Each wall is flat, endless, passes through zero and stands at right angles to its row. A trip goes straight from one point to another. List the walls that it crosses, first one first.

Walls:
(1): [17 21]
(2): [-31  -8]
(3): [40  6]
(4): [21 28]
(5): [-32 -10]
Trips:
[-6 -4] to [-11 -13] => none
[ 28 -57] to [-59   0] => 5, 2, 3
[ 17 -71] to [-71 -10] => 3
[ -1 -30] to [ 18 -31] => 3, 2, 5
[ 11 -14] to [-18 -15] => 5, 2, 3

Walls:
(1): [ 11 -20  60  -6]
(2): [60 26  1 63]
(3): [-11 -51  23  47]
(4): [  0 -25   4 -38]
(5): [  3  12 -35   8]
(6): [ -4 -11   8  16]
(7): [-15   8   5 -33]
Trips:
[ 64 -23  11 -28] to [-41 -10  46  -4] => 7, 3, 2, 6
[ 48  36  -6 -35] to [-49  -5  13 -56] => 2, 5, 1
[ -8  27  26 -10] to [ 9  3 -5 46] => 2, 6, 7, 3, 5, 1
[ -3  21 -68  34] to [ 55 -35 -54 -21] => 4
[ 29   9  21 -72] to [ 31 -23   4 -61] => none

Walls:
(1): [-18 -35 -46  -4 -38  28 -15  34]
(2): [-36 -16   0 -34  18 -70  83  28]
(3): [-30  -9  -8  63 -25  21  27 -24]
(4): [-47 -26  37 -35 -39  -4   5   3]
(5): [-16 -19 -11 -27   2  28  58  -6]
Trips:
[ -3  13  18  -6  12 -12  59  13] to [ 36  41  31 -24 -38 -45  39  14] => 3, 5
[ 16 -50 -24  -2 -40 -32 -41   9] to [ 35 -24  -9 -22 -18  -8 -38 -57] => 4, 1
[ -3 -11   7  16  32  70  16  16] to [-46  52  12 -23  50 -21  22  29] => 1, 2, 3, 4
[-10 -11  43  36   9  28  47  11] to [ 31 -40 -18  16 -41  37  14 -17] => 1, 2, 4

Walls:
(1): [ 42 -25 -20 -58  -2  28  47 -60   1  50  -8]
(2): [ 49 -13  53  41 -66 -26  29  14  -8 -30  23]
(3): [-41 -12  17  49  44  -5 -10 -45  20 -58 -10]
(4): [-18  -1 -18 -33  25  -3  30  13  -7  21 -78]
(5): [  1 -20 -34   4 -18 -77   3  58   2 -25 -31]
(6): [ 77  19  11 -37  28  23 -29 -29 -18  34   8]
(7): [  7  55 -18  21 -61  -3  27  -3 -46 -13  -7]
Trips:
[ 12 -12   5  -6 -26 -24  36 -76 -34  44 -25] to [-29 -29  10 -21 -41  -5 -25  42  13   5  31] => 6, 5, 4, 7, 1
[ 27 -34 -22   0 -16  52 -52  18  -5  38 -32] to [ 15 -21   7  68 -29  18 -30 -27  40  11  14] => 4, 2, 3, 1, 6
[-32 -21 -29 -32   6  30  61  -9 -36   0  -9] to [ 14  11 -45 -21  33  15  20 -17 -17 -15  13] => 6
[-30  43 -32 -31 -25 -44   6  22   6  47   8] to [-28  35 -12 -50 -25  29 -85 -27  14  67  14] => 6, 5, 7, 4

Walls:
(1): [ 15 -22  -9  68   1  12   6 -11  11  -7  40  12]
(2): [  5 -33 -34   6 -37   1  29 -15 -11   1   9 -65]
(3): [-15  27   9  13 -17 -32   0  -5 -21 -11  14  30]
(4): [-37  38  -2   5 -11  21 -68  55  -3  35 -69 -21]
(5): [  2 -31 -29  14  17  24 -43  40  15 -27   5  -1]
(6): [ 49 -33  44  23  78  15 -24  -9   6 -25  42 -21]
(7): [  0  33 -31   5 -13  -4  53   8 -38 -72  -3   3]
(8): [ 36  -9   5  -5 -31   9 -40  53 -28  31 -28  -9]
(9): [-63 -13  35 -10 -46   9   0  -2 -27 -46 -19  20]
(10): [  1 -39  21  39  16  -7  35  22  11 -41 -22  17]
Trips:
[  2 -20  43   7  41 -66  48  18  40  42  27  26] to [-39 -15 -20  20  38 -55 -12   3   9 -26   2 -10] => 5, 7, 9
[-11 -14 -18  66 -20   5 -32 -28  -9  13  21 -62] to [-18 -10  36  -2  -4  40   4  -2  60 -24  10  18] => 8, 9, 10, 4, 2
[-19 -40 -55 -25  -1  42  12 -11 -16 -22 -21 -11] to [-26  27 -17  -7  20 -28  45  -8  -8  16 -82  36] => 4, 5, 2, 3
[-37 -23   6 -39 -12   2  32  -6  60   3   7   1] to [ 45 -45   0  20  17 -27  49 -40 -26   0  55 -32] => 1, 6, 9, 7
[ -5 -26  22  28 -35  19 -19  33  73   9 -25  56] to [ 45 -17  17  30   9 -25  19 -31 -40 -63   4   3] => 3, 6, 4, 7, 8, 2, 5
[ 43  35  14  -2  -2  32 -24  21  16  25   9 -21] to [  1  28  18   7  24 -17 -17 -11 -16  26 -20 -68] => 5, 2
[ 23   5 -19 -42  28  24   3 -28  32 -23 -50  50] to [ 51 -54  -4 -10 -34   2  -6   3  12  45  10 -13] => 7, 8, 6, 10, 2, 1

Walls:
(1): [ 56  12 -30  34 -56   2 -14  17  16  53  29  -5   0 -26 -31 -16  26  46]
(2): [-26  -9 -25 -47  11  -1  -9   9  -4  23  20 -20 -31 -23  13 -38  -6   4]
(3): [ -8  28 -11  15  -5   0  12 -15  32 -67 -11  -6 -22 -17   9  11  14  -2]
(4): [  3 -15 -29  14 -10  -5  17 -65   7  26  22  -3 -48  -5   5  15  45   9]
(5): [-18  19  -3  -2  61   5 -45  -1  13  39  24   8  -7 -54  39  -7  22  -7]
(6): [ 18   9  28 -54  13  18  37 -24   1 -21  22  18  12  -9  61  -4   8  -2]
(7): [ -8  -6   7 -22   8 -20 -10 -19 -18   8 -15  25  -6 -22   1  33  -3  -1]
(8): [ 44  44 -32 -19   5  20  -5  39  13  18  -7 -10  -6  -8  31  12 -32  -7]
(9): [-13 -45 -35  -8 -12   2 -26 -53 -28  -4 -34   2  -7 -32   1 -13  79   4]
(10): [ 19   7  30  25  13  -8  20  -3 -41  14 -35  25 -24  23 -11   9   1  -2]
(11): [ 27  51 -21  13  12  27  34 -33   6 -31 -22  34  11 -23  -1 -28  25 -24]
(12): [  2   9 -23   5  34 -14  -7  -6  40   3  19  25 -38 -15   6   4 -37  22]
Trips:
[ 20   8  -3  25 -25 -30  -5  19  31 -22 -16  32   2 -33   2  13 -16   9] to [ -1  31 -60   3  -3 -22 -25 -32  30 -28 -15  20 -30 -24  16  18  -6 -23] => 5, 4, 9, 1, 2
[ -3 -51  14   3 -19  47  10  -8   0 -42  20 -20   4  -2   5 -57  27  21] to [ 31  14  18  21  17  46  21  16 -32  -7   5 -13 -39  10 -30  -1  17  57] => 10, 2, 6, 9, 8
[-53 -34  16 -30 -31  23 -42  24  10   7 -21  19  -2  -9  40  56  23  39] to [-16 -61   6   9  19 -41 -38  21   6  -1  15 -40  11 -49 -33  23  39  53] => 6, 4, 1, 12

Walls:
(1): [ -4  66 -58 -18 -25 -14 -19 -27 -13 -20  -7  44 -21   7 -44  45  -6 -20
 -44  -9  14   1  26  -9]
(2): [ 12   4   6 -51  -9  22 -11  -5 -34 -43  95 -25  -9  29   9 -16 -38   1
  -2  69  -8 -49  21  11]
(3): [ 39 -22  28   3 -33  -6 -35 -33  11 -32 -59   9  36  20 -34 -12 -32  82
  13 -11  -5 -20  39 -61]
(4): [ 28 -27  21 -50  20  32 -25  43  32  40 -20   4 -23  40  40  51   4 -33
 -29 -46   4  -4   3  -6]
(5): [-22   1  45 -15 -27  13  10  23  34  13  -4   8 -41 -35 -48 -17  60  27
 -36 -33  47  -6   6 -45]
(6): [-34 -30 -24 -10  -4  -4   3  43  -8  18  32  -6 -16   3  21  -7 -34  41
  59   7  -5  81 -15 -14]
(7): [-47  66  12  42   7  44  27  13   7  -6  -9   5 -11   9 -24 -11  50  22
 -37 -54   1  45 -26 -15]
Trips:
[ -2   2   2   5  46 -29  27  25 -52  18  11 -20  34 -20  16  20  27 -19
  35  15 -13 -25   4   6] to [ 49 -11  21  14 -52 -14 -14  16 -10 -79  11 -21 -26   7  19 -20  -2  -1
  -5  19  17  -6 -20 -10] => 6, 3, 5
[  3 -26 -21  10  35  15  39  19   3 -14  38 -43  37   3 -42  -4  17  55
  31  -1 -13  40 -24  40] to [-10  -9   8  16 -10  25 -10  -6  25  22  18  -5  23 -28  45  54 -16 -32
  55  19  25  -2 -29 -24] => 7, 2, 4
[-45   7  -7  45   4 -31  -9   8 -25 -26 -14  39  52 -81  31 -41 -46   8
   1 -16  24 -18 -27  32] to [  8 -60 -10 -56 -20  68  -4  52  20 -91  -8 -22  10   5 -28  13  -1   1
  22  -1  25   6 -18  11] => 3, 2, 5, 4
[ 23 -46  -2 -19   4  -5  16  36  21  35 -22  33  17  -7 -36  20  -6  19
 -12 -33  23   7 -61 -10] to [  3   9  20  46 -27  11 -27  16 -14  51 -41 -12  37  14  56 -29  12  -4
 -35  64  18 -58   3  45] => 7, 6, 5, 3, 2

Walls:
(1): [-18   0  -4  -2   2  15 -11  29  20 -16  15  17  34  12 -21 -11 -23 -17
  -7  60 -30   9  51  49 -10 -13 -23  15   7 -73  21  -7   2   9   9  36
  11  -3 -23  -5  42  55  10  -1  -3  14  19  16]
(2): [-19 -51 -55 -37  18 -18  13  31  36 -29 -26  25  17  -7  -5  10  29   0
  -5  26   0  39  -9 -13  -4  -4  -7  -3 -26  53  -8  51  25  -6 -18  18
  20  12 -24 -21 -19 -34  17  21 -28  18  17  -1]
(3): [ 32 -21  20 -51 -28  37  34 -48  -5   9   1  -9 -22 -21 -17  -2  42  23
 -45  -1  -5 -59  15 -29 -21 -12 -27   8  -1   9  -3 -13  -2 -16 -32  24
  20 -47  -7  11  43  26   4  29  11  -8 -14 -22]
(4): [-10  10 -44 -31   8  -7  -4  -5  13  19   6  -2   2  19  18  14 -39 -20
  -9   0   0  14  12 -23 -12 -36  -1 -20 -11 -11 -18 -13  32  -5 -26  12
 -65  35  -5  18  26  30  17  42 -19 -37   2 -15]
(5): [ -7  -1  26 -21 -17   9  20 -27 -23  17  14 -64  39 -14  38 -21 -31   3
 -50 -36  -8  30 -59  38  -4  -3  -9 -30  -1  25  11  22 -13  36  19 -27
  64  53  15  -4  18 -17 -31  10 -13  11  20 -46]
(6): [ 34 -41  22   3 -11  -2  -8 -11  66 -11 -23 -50  17 -13 -15  27   1   2
  22  46  -5  -5 -44  41 -22 -21 -55  28   4  -4 -10 -13 -26 -13  -9  -1
 -43  -2  17  15  -6 -33  34 -51 -32 -19  18  61]
(7): [-28   1 -15  14  15   4   0 -51  18  14  42 -10 -44 -13 -12  22  -2 -15
  18 -27 -16   5  -2  20   9  33  -4 -57  31  -9 -13 -31 -11 -41 -52   5
  19 -38  45 -14  13 -19  -5  -5 -13 -30 -30  12]
(8): [-10 -19   4 -36   0 -22  31  27  10  14 -27   5  -6 -25   3 -31 -40 -15
  19   3   0 -24  27 -26 -53 -24  11 -33  39 -21 -39  -2 -23  13   7 -14
   5 -44 -39 -17 -10 -56  29  -9 -37 -41  23  25]
(9): [ 32  21 -28   3 -23 -19  21   8   8   2  18 -15  -2  -7  12  46   7  14
  -2  41 -29 -10  23 -24  29  13  27  -8 -61 -62  15  49  23   0   4  15
  -6  -5  41 -14 -39  -6  62 -19  44   8 -56 -35]
(10): [-33  29   0  -1   1   3   9  -7 -25 -22  13 -33 -27  10 -40  17 -18 -40
   3  -3  -2  15 -24 -25  -8 -32  -3  -5   1  -8 -31   7  -5  27 -13 -58
 -27   6  33  35  45  24 -54  13  17   9   1  33]
(11): [ 20   5  12  33   2   5  10  -5 -17 -47  11 -56  15 -21 -11 -10 -49 -69
  52  74  -8 -39  10   5  36  27  -6 -41  47  -6   1 -22  10 -37  27 -14
  62 -39   5  -8 -28   5 -50  15  -2  30  41 -19]
Trips:
[ 17 -30 -41  11  -5   9 -51 -17  29   3 -21 -27 -79   2  52 -22  14  39
 -12 -27  12  31 -10  -4  12  30  -1 -42  48   5 -43 -22  -1 -22  15  12
  24  19  10 -38   8  -8  -6  22  33 -37  27  22] to [ -4  49 -15 -20  30 -49 -43  15 -31  15   4  29  11 -29  12   1  39  15
   2 -10  38  15  74 -37  40 -36 -22   0  41 -21  36  55 -33 -90   9   9
  32  47 -18   9  -7 -35  16 -32  11 -12 -37   3] => 5, 4, 9, 7
[ 38 -25 -22  63  -4   4  -8  46  -6 -70 -13 -13 -22 -26  27   7  71 -38
 -18  12  15  58  27 -10 -42  -2  12  40   5  20  -3  22   2  64 -29 -14
   6 -15  29 -10  36  -8 -24 -28 -38 -36  33  18] to [ 22 -39   3   9 -45  10  16  -4 -24  19 -39 -54  -5  67 -11  19 -10 -12
 -24 -20  51 -30   4   0  29  -5  -7 -18  11   8  10  23   4   7  54  21
 -11 -31  21  31   3  18 -36  20 -20  -1 -46 -34] => 1, 8, 5, 3, 11, 2, 6, 9, 4
[-24   7 -17  40  -4   7  32 -37  19 -28 -28 -41   4  30 -28  -7 -16  55
  14   5 -15  -7 -63 -28  12 -31  -8  -8  11  23  12   6  34 -10 -37  12
 -43 -18  -9  -8 -44  -9  28  44 -19  21 -23  14] to [  2 -18 -28 -45 -24 -25 -24 -23  63 -17   0  21 -17  71 -21  53  47  -1
  44 -15  11 -11  12  45 -14 -22   3 -20  -2 -10   6 -33 -12  -2 -10  38
 -28 -28  27  -8  51  16 -28  17  30   6   2 -11] => 1, 9

Walls:
(1): [-66  -9   4   9  63 -45   1   4 -13  57  13  26  25  14  48  -2 -26   3
  43 -50 -46  22   9  61  54 -22  40   4  72  10  16  -1  79  24   4  -8
  30   3 -13   1 -23 -59   8  -7  47  35 -24 -35]
(2): [ 19  26  -7  38  -3  56 -11  20  23  38 -27 -20 -17 -70  15  20 -24 -53
  65  57 -29  -1  21 -39 -39  44 -12  13  11  -3  19 -10  54 -15  37  10
  12  18 -27  -1 -25  33 -35  44 -75  53  33  24]
(3): [-27   0   5  19  32  36  25   5   7  10  -1  49  18 -22 -52 -25 -23 -37
  10 -33  22   5  40  17  28 -14  -9  -4 -24 -31  -4  88 -50 -58   2   8
 -34  14  33 -30  15  26  33  47 -27  16 -50   5]
(4): [ 42   5 -58  -1 -35  -1  63 -11  16 -45 -14   6  42  30 -31   7  38  36
   4  26  17  -6 -21 -24   0 -20 -31  39 -20 -70 -16 -39  39  -3  12  50
  -2  29  20 -61 -44 -11 -19  61  12  12 -22 -43]
(5): [-22 -19  32  48 -93  34 -82  24 -13 -63  23 -15 -31 -57   4 -33  -6  22
 -38 -26   1 -33  28 -39  -8 -26  -6  31   3  57  37  -4 -38  35 -20  38
  17 -31  31 -54 -20  53   6  43  28   9   3  11]
(6): [ -2  23 -43 -12  38 -44  36  59  24 -12  15  21  -5  27  23 -15  43 -12
 -15  14  20 -30 -12 -46 -28 -19  -4 -56  40  38 -15  -4   6 -33 -37 -52
 -12  25  -6  13  -2   3  45 -81 -24  81  24  13]
(7): [ 15 -53  13 -16 -54  13  51 -22   0  34  18  59  32  27  21  24 -35   4
  -8  78  30  28  30  -5  35 -22  17 -10   2  -9  17  28  36  24  17 -15
   8 -11 -40 -16  -8 -11 -42   2  53 -19  -4 -13]
(8): [-28  33  -5  20  34   8 -27  -6 -58  -2 -26 -35  27 -40 -48  16 -13  10
  11   6 -13  39  -9  19 -34 -38   9  50 -27 -19 -32   9 -41  40 -37  28
 -18  34  -2 -33  -9  21  21  -7 -16  30 -19 -25]
(9): [ -6 -20  24  16 -13  11 -27  -8  -7 -10  -1   9  17   7  19  17  -8  23
 -30  50  30  30 -37  10  15 -21 -46 -59 -54  44 -10  18  25  -7  23   1
 -51  55  -8 -50  18 -53 -64   4  -8 -22 -28  15]
(10): [ -9   1  38 -33 -27 -17 -15 -24 -17 -32 -29 -15 -10 -25 -23 -76 -28  42
  -1   8  22  25  -6   2  42  13  53  55  34  -4  14 -11 -52   4 -11 -46
  61 -14   1  18  -9 -26  -8 -39  -7 -14  -5 -19]
(11): [  4  12  19 -29   8  25 -15   4  17 -27 -83 -36 -25 -16  23 -14 -25  47
 -18   8  12 -15 -31 -10   5  -5 -15  69 -70 -41 -16  44  23  -7   1  -8
  14  -6   4 -39  16 -27 -62  24   2  26  -2  23]
(12): [ 26  -8 -15 -42 -47 -14 -57 -13 -59 -75  34 -31  17  19  29  13 -33 -75
  39 -53   3  53 -42  31  13  -5 -27  12 -56  21   2  19 -47 -40  14  71
 -39   9  -4 -31  -8  16  22 -51  -4  53  16  50]
Trips:
[  4  17 -17  26  43 -65 -23   6  23  28  -8 -20  15  11  50  -7  10  77
 -22 -33  -1 -46 -13  -1  21  28  10  20  22 -23   6  11  27 -47 -13   3
 -12  34 -10  35 -24   9  53 -18  44 -63  48 -10] to [-18 -22  40  70 -16 -14 -15 -26 -24  19 -47   6   0 -12 -40 -12  12  55
 -26  -2 -29  34   8 -34  24   4 -43   9  -5   0   8  11   5  -1  35 -40
   8  11  10  55  10 -15 -20  33 -54  -9  62   4] => 11, 6, 9, 2, 1, 5
[-40  78  -6  21 -22  -8 -25 -34  -9  28  14 -42   1 -23  -1 -53   7  26
  26   1 -23  10   0 -44  43 -17  24  -4 -17  32  20 -18  67  12 -18  -5
  37  -5 -20  -9  14   4  45 -54  10  -1  -8  22] to [ 12 -30  -1 -32  -5 -13   7  40  -3 -25 -10 -22   4 -52  18  22  16  -6
 -39 -13  -6  47  17  40 -36  43  -1 -36 -61 -13 -11 -26 -35 -11  19  76
  21  49 -61  18 -10  41 -32  41  32  68  44  10] => 12, 11, 10, 1, 6, 9, 4
[-35  11 -49  11 -18  14  19 -32 -20   6   0  28  32 -51   2  27  51 -12
 -15 -14  -2 -15   3 -46  31  -6   4 -34 -28   8  -3 -18 -14   1 -26  16
 -10  38   9 -11 -20 -49  -6  16 -30   2 -26  21] to [ -5 -18 -36  12 -16 -20 -26  66  23 -17 -14 -21 -24  14 -19   2 -26 -16
 -35  17  19 -24 -39   7 -14 -12  32 -13  45  37  15  17 -16 -20 -13  10
  30  55  72  -8  30  17 -32  19 -19  -5 -30 -10] => 2, 8, 10, 11, 4
[-37  48 -55  -3  23  30  30  -4  -4 -29 -55 -10  -9   2 -21  53 -24  15
  18  15  -7 -39 -44 -38  12 -57 -17  26 -27   9 -11   4  66 -61 -13 -30
  33 -51 -50  -7   7 -17  30 -15  17  10  37 -17] to [-53  64  13  84  -8   3  21 -14  -6  29 -64 -30 -10  31  -3 -59  17  10
 -40 -15  13   0 -35  22  39  -7  14   7 -26 -21  -5  29  21  -2  -9 -44
  10   5  13  -8  -2 -21  54 -12   0  34   7 -44] => 10, 2, 3
[ 39  -3 -38  67 -35  -2  31 -39 -28   7 -43 -50 -13  65   5  20   2  -2
  12  12 -11 -24  21  25 -16  -7 -30  19 -11   0   1 -15  53 -28  18  24
 -31  15   0   8  12  29 -56   3   1 -20 -53  13] to [ 47 -24 -34 -45 -43  49  33  19 -15  21  17  -1  17  73  13 -48  43 -37
   5  80 -54   7  45  17  15  -6 -20 -15   2 -16 -14   5 -25   1  11  -9
  23  35 -36   7 -24   5  39  13 -74 -34   0  38] => 11, 6, 3, 9
